Rows are points. A path goes straight from each point to the next, and from the last back to the first. The post is the endless flat space through its rows: a point in 2 columns, a line in 3, a plane in 4, and so on, so that a path can go around it. Count how often the path circles the post. Going back the other way cancels.

Post:
[[ 0.07 -0.10]]
Path (24 x 2):
[[ 0.37 -0.22]
 [ 0.26  0.12]
 [-0.12  0.43]
 [-0.39 -0.33]
 [-0.04 -0.74]
 [ 0.25 -0.35]
 [ 0.21  0.14]
 [-0.04  0.20]
 [-0.13 -0.07]
 [-0.01 -0.60]
 [-0.05 -0.36]
 [-0.36  0.05]
 [-0.05  0.44]
 [-0.21  0.12]
 [-0.03 -0.34]
 [ 0.23 -0.31]
 [ 0.26 -0.02]
 [ 0.02  0.44]
 [-0.07 -0.01]
 [-0.15 -0.46]
 [ 0.15 -0.76]
 [ 0.27 -0.13]
 [ 0.20 -0.73]
 [ 0.02 -0.27]]
Times around: 3
